Every row gives one point. To make a cloud, some directions were put in groups of two or more. Within a group, all points are equally far from the middle, so they leave a hole (a ring in 2 directions, a hollow ball in 3). The other directions are filled evenly. Then the cloud was stretched, turned, moved and blurred a little. How many holes are there, and how many directions does each take, smallest first?

Cloud:
[[ 14.9  -6.3]
 [ 17.3  15.8]
 [  9.2  19.6]
 [ 24.6   5.6]
 [ 23.7   2.2]
 [  1.6  21.2]
 [ 16.4  -5.6]
 [-30.7   4.5]
 [ 23.8   8.4]
 [-12.8  20.7]
 [ -3.4  21.4]
 [ 13.8  17.8]
 [  7.0  -9.0]
 [ -9.9  -9.0]]
Holes: 1 (2)

Cloud, 19 rows:
[[ -4.3 -18.1 -21.6]
 [-14.1 -21.8  -4.3]
 [ 14.6   4.3  13.1]
 [  9.8 -14.0  24.3]
 [ -1.0  22.6   9.5]
 [ -9.9 -25.7   8.6]
 [  9.7 -12.8 -23.9]
 [ 15.5  14.8  -9.5]
 [-19.4  -3.0   6.6]
 [  8.1  19.0   6.4]
 [ -0.5   5.2  17.3]
 [ 10.7   2.9  16.5]
 [ -2.7 -27.0 -16.3]
 [  0.7 -27.6 -18.1]
 [ 21.8   0.5   8.2]
 [  0.2  13.9 -31.3]
 [  4.3 -22.2  24.7]
 [ -5.4  -2.7  18.0]
 [ -1.2  12.6 -31.7]]
Holes: 1 (2)

Cloud, 19 rows:
[[ -5.2  -1.6 -27.1]
 [-17.7  33.2  -4.4]
 [  6.6 -14.6   0.0]
 [-13.0 -13.9  22.6]
 [ -5.0 -16.5  20.4]
 [-18.3 -12.7 -15.8]
 [ 10.1  -2.5   1.5]
 [-22.7   6.7 -22.3]
 [-18.9 -20.9   9.9]
 [-13.6 -24.2  10.3]
 [  8.9  15.6  -5.4]
 [  3.5 -12.0  15.7]
 [  0.2  30.3 -11.9]
 [-14.8  17.2  18.8]
 [ -3.6  20.7  13.9]
 [-27.1  -0.6 -11.9]
 [ -9.7 -20.4  18.7]
 [  3.5 -13.7  14.9]
 [ -0.3 -17.4 -13.1]]
Holes: 1 (3)

Cloud (30 x 4):
[[ -6.2  15.2   1.0 -11.6]
 [-14.1  -6.5   0.3  23.1]
 [-17.9 -19.9  13.8  18.4]
 [  3.6  -1.7   9.8 -17.2]
 [-19.4  26.2 -20.8 -16.8]
 [ 26.6  16.3  -1.1   8.9]
 [-29.5  -8.3  11.3 -19.2]
 [-21.6  -1.3  -6.3 -17.7]
 [-14.2 -10.4   7.1 -27.7]
 [-17.4 -10.9   3.6 -11.9]
 [ -8.5  -7.1  -5.2  16.5]
 [  7.4 -11.6  19.6  22.7]
 [-27.3 -14.1  15.7 -11.6]
 [ -1.3   4.4  30.2  -5.6]
 [  6.8  10.9  -8.2  22.9]
 [  8.0  -3.7  14.6 -21.5]
 [  0.7   4.9   2.0   2.0]
 [-24.8   6.9   9.0 -12.1]
 [-23.9  24.1  -3.9   0.4]
 [-36.3  12.2  -0.6 -20.5]
 [ 13.9  17.0 -16.5   9.7]
 [-30.2  15.4 -11.4  17.9]
 [  5.9 -20.7   6.7   9.3]
 [-21.3  -0.9 -21.7  -4.9]
 [ -6.0  10.8 -13.1 -16.9]
 [-11.6  30.1   2.9  -7.9]
 [  1.6  -3.0  38.0   2.0]
 [-25.8  12.0  -7.8   7.7]
 [ -4.2  21.0  31.9   5.5]
 [ -1.8  11.9  11.3  -0.1]]
Holes: 0

Cloud:
[[ 14.2   8.8  -2.3  -4.3]
 [ -9.3  15.2  -0.6 -20.7]
 [-15.0   7.6   6.0   5.4]
 [ -5.9 -13.0 -13.4  -9.7]
 [  8.9   6.1 -23.8 -19.8]
 [  4.7  -9.3 -16.4   9.0]
 [-10.6   3.5  -7.7 -13.0]
 [ 37.2  -9.2 -16.5   1.4]
 [ 21.2   2.0  -0.4 -23.4]
 [ 11.2   4.7  -5.7 -36.7]
 [ 28.5   8.1   7.5   2.8]
 [ -1.8  -9.6 -10.4   6.0]
 [-11.6  40.4  20.8 -21.3]
 [ 28.5  -8.1 -13.7 -10.4]
 [ -3.0  21.8  21.6 -27.0]
 [ -2.3   0.8  27.0  23.9]
 [  1.2   8.4  21.0  13.3]
 [ -6.2  33.0  -5.3   7.8]
 [ -0.2  12.2  13.5  20.5]
 [-16.6  20.7  20.4   6.4]
 [  1.5 -20.9 -16.1  15.3]
 [-13.4  13.1  35.8   8.5]
 [-19.1  20.8  23.0 -15.4]
 [-17.3 -10.2  -1.2   6.8]
 [-17.6  22.9 -12.1  13.6]
 [ -0.5  24.2   0.8  -2.3]
 [  5.8 -17.5  16.5  -4.2]
 [ 21.7   1.9  -0.1   8.3]
 [ -3.5 -11.8   8.3  14.1]]
Holes: 0

Cloud:
[[-23.2  -5.2  -1.8 -19.9  15.3 -10.2]
 [ -3.5  13.3 -14.7  18.0  13.8   3.7]
 [ -4.1 -12.4  -0.9  27.2  16.2   6.3]
 [-23.0   9.6  -9.0  -2.1  11.6   9.3]
 [ -8.9   2.6  25.9  10.8   0.7 -18.4]
 [  3.8  14.7   1.4 -16.3   1.0 -12.6]
 [-19.5   6.4 -26.1 -20.4  -2.5   8.7]
 [-17.1  24.3  -2.2   2.7  -5.1  -2.3]
 [  2.8  13.9 -13.4   4.0  17.5 -16.4]
 [ 15.3  -7.0  -3.9 -10.7  16.4  14.6]
 [-11.6 -24.6 -15.8   0.7   7.0  12.5]
 [ 16.8 -15.0   4.8  -4.4  11.5   3.2]
 [-17.4   6.4   7.7   9.2   3.4 -33.5]
 [-15.9  15.4 -17.8 -29.0  -6.5  -6.4]
 [ 17.2  11.6  -4.9  -5.8  27.3   4.0]
 [-21.1  -4.1  -3.1 -24.1   8.7 -15.9]
 [-16.2 -13.9  -3.3 -22.4 -10.9 -20.5]
 [ 20.1 -30.6 -10.7  -0.8 -22.3  23.5]
 [-13.8 -15.2  14.5  16.2  21.1 -23.9]
 [ 18.1  -1.0   0.6  -1.8  24.7  -2.4]
 [  2.0 -21.3   4.5 -15.4  -5.5   3.0]
 [ 12.5  15.5 -13.8  22.1  14.0   7.2]
 [ 14.1 -16.9  11.0  37.2  11.5  -4.6]
 [ 20.7 -15.6  -9.0  19.4   0.8  33.2]
 [-17.9   7.7   2.7 -11.5  -4.6 -31.8]
 [-12.2   9.1  -6.3  17.2  -0.1 -13.6]
 [ -3.3 -35.2   1.9  25.6 -10.2  -9.9]
 [ -5.2  -4.2   4.5  -8.1 -23.9 -20.2]
 [-15.1  -8.1 -20.5 -26.8 -14.6  12.9]
 [  9.3 -30.8   8.8   1.6 -19.9   4.0]
 [-18.4  21.6  -4.9   3.0  -7.3  -7.1]
 [ 20.5   3.7 -17.9  16.1   4.0  33.0]
 [ 22.7 -21.8 -25.9  13.5 -15.5  25.6]
 [ -9.3   3.3 -15.7  -1.9  30.2   6.6]
 [ 24.2 -17.5  -3.7   9.0 -23.9   0.8]
 [ 25.4 -14.7 -28.5   0.9 -16.2  19.0]
 [ 21.6 -32.3   2.3  31.8  -7.7   7.9]
 [-19.8 -13.6   4.8  -0.4  24.0 -11.4]
 [-19.9 -21.5  -3.4   4.4   7.7   5.5]
 [ 14.7  16.4 -21.1  13.2  15.5  19.2]
 [ 21.7  14.2 -22.8  11.0   0.5  18.8]
 [ 10.0   9.6 -29.5   6.0   4.9  11.6]
 [-16.3   8.8  -3.8   6.8 -16.3  -0.3]
 [-24.2  11.3  -3.7 -20.4  21.4 -10.3]
 [ 17.0  -7.9  21.4  22.9  17.6  -1.8]
 [-10.4  -2.8  -4.9  16.5 -11.9 -20.6]]
Holes: 2 (2, 4)
